Each row of a before or after table is a point. One or more steps were done to the points. Then noise was added and the rows were shuffled. The steps act on columns, c1 being the first. What was done? A step turns or swaps two columns, mirrors them in a line or flattens them onto one, adds a multiple of one to another, or multiplies or shifts one. Angles are multiples of 10 degrees, from the lower column toward the higher: turns from -170 to 170, lines from 10 to 170 but not 90. Use the fewest steps. Two steps may share a column if one is a turn and the other turns, adds or multiplies; they go together, in the order done. Otherwise the lowest column goes first.

Before (13 x 3):
[[ -5  19 -23]
 [  3  29 -18]
 [-46  53   4]
 [  2   0   2]
 [ 13   9  -4]
 [  5  -6 -20]
 [  4  20 -15]
 [-18   1 -13]
 [ 25 -29 -14]
 [  0  -4 -33]
 [ -1  57  26]
 [ 22  20 -28]
 [  9  25  -1]]
After (13 x 3):
[[-19 -16   0]
 [  3  -2   1]
 [-11 -23   6]
 [  2 -17  13]
 [-21   3  -9]
 [-19   0  13]
 [  1 -22   1]
 [-29  -3   9]
 [-11 -31 -62]
 [-12 -28   3]
 [ 22 -49 -29]
 [-19 -31  20]
 [ -2  19  39]]
Steps: turn c1 and c3 by -70 degrees; turn c2 and c3 by -160 degrees

Before (14 x 8):
[[  2  26  19   2  10   5  17  10]
 [  7  15  20  14  21   9 -11  17]
 [ 10  -3  17  25  33  12  14 -14]
 [-22   8  -8  10  12 -38  11 -16]
 [  5  20  27  39   7  18  -2   8]
 [-33  -6 -19   1  -6 -15  36   4]
 [-10  -7  -9  -5 -22 -23   9  -5]
 [-24  -8 -10  -6   1  -1  12   3]
 [-14  13 -13  -5  -1  -1  -1 -22]
 [ -2  -5  -4   1 -17 -32  15   0]
 [-17 -33   3   9  11  13  32  27]
 [-10  12 -27 -16 -14 -30   5 -16]
 [ 21  23  -2  19  -2  -5   6   3]
 [ -9  13  13  -4  -5  -9   9 -15]]
After (14 x 8):
[[-20 -21  11  -8  19 -38   8 -15]
 [ 21 -18  21  -4  -4  -5  13   3]
 [-14 -18  -4 -13  -2  -1  22 -22]
 [-11 -23  -4  13  -9  -8  13 -16]
 [-18   9   8   3  17  13 -60  28]
 [ -4  -9   1  -5 -27 -31 -14   1]
 [-25  -2  -6  -9   3  -1 -16   4]
 [ -9 -16 -17 -26 -22 -31  13 -16]
 [  7   7  14  21  33   8   9  18]
 [  5  -9  38  26  12  19  12   8]
 [  9 -16  25  16  54  12  -6 -14]
 [-10  -4  -5  -9 -36 -23  -9  -6]
 [  1 -24   1  20  16   6   5   7]
 [-32 -21   0 -18  -9 -13 -29   5]]
Steps: add -0.7 times c8 to c2; turn c2 and c7 by 130 degrees; swap c3 and c4; multiply c5 by 1.6

Before (14 x 11):
[[ 28  -7 -33  13  21  11  -7  -2 -16   6  -8]
 [ 10 -22 -29 -37  14  30  12   5   1 -11  19]
 [ -7  -2  -5   2 -27 -14  -1  11   8 -16 -22]
 [ -9  -4  -8   9   3 -13   7   7  -4  30  -3]
 [ 15  28 -43  11  44  30  21  17   6 -26 -34]
 [ 15 -31 -18  -1  15  23  20  -3  37  -3  -1]
 [ -5  11 -26  -8  -2  28  -5  -6  21 -25   1]
 [ 23   3  21 -19  12   1  20 -16   2   1  12]
 [ 18   6 -40  -2 -25  32  14  -9 -37 -23   6]
 [ 42  -5 -26   2  16  10   5  24  27 -15  -9]
 [ 30  27  17 -38 -18  -4  36  -3  29  13  15]
 [ -6  21  15 -12   5  32  10  -4   6  10 -35]
 [ 30 -13  34   4  28  25  -8   5  -2  26  16]
 [-26  -7 -12  11 -26   7  11  10  -3  -7   1]]
After (14 x 11):
[[-26   3  22   0   7  18 -14 -31  -9   8  -8]
 [-38  12  35  21 -34   0  15  -5 -37 -12   9]
 [-27 -18  12  13  12   1  17 -16  44   5  -2]
 [-31  -8   4  12   0  29   4 -37  29  -4 -13]
 [-25  -2  23  15  -9 -17   2 -14  12 -22  -1]
 [-16  -3  -3   2  22  22  28  17   1  -4  14]
 [ 15  -1  -1 -16  -4   0   2 -12  -5  28  -5]
 [  8  -1   1  15 -31 -24   3  -3   0  12   3]
 [-33  -5  16  -8  -2  -4  32 -30   8 -25  18]
 [-36  -5 -28 -29  39  11  -4   7   2  13  15]
 [-10  -5 -10  -8  -7  26  52  21  17   5  16]
 [-26   1  -6 -11  12 -24  19  11  -4   7 -34]
 [ 14  -3  -6  16 -27   1  -1   2   6  -7 -24]
 [-33   1  14  35  15  -3   8 -60  -3   0 -35]]
Steps: turn c1 and c6 by 120 degrees; flatten c2 and c9 onto the line at 110 degrees; turn c3 and c8 by 130 degrees; turn c5 and c8 by -30 degrees; turn c4 and c7 by -40 degrees; turn c4 and c10 by 50 degrees
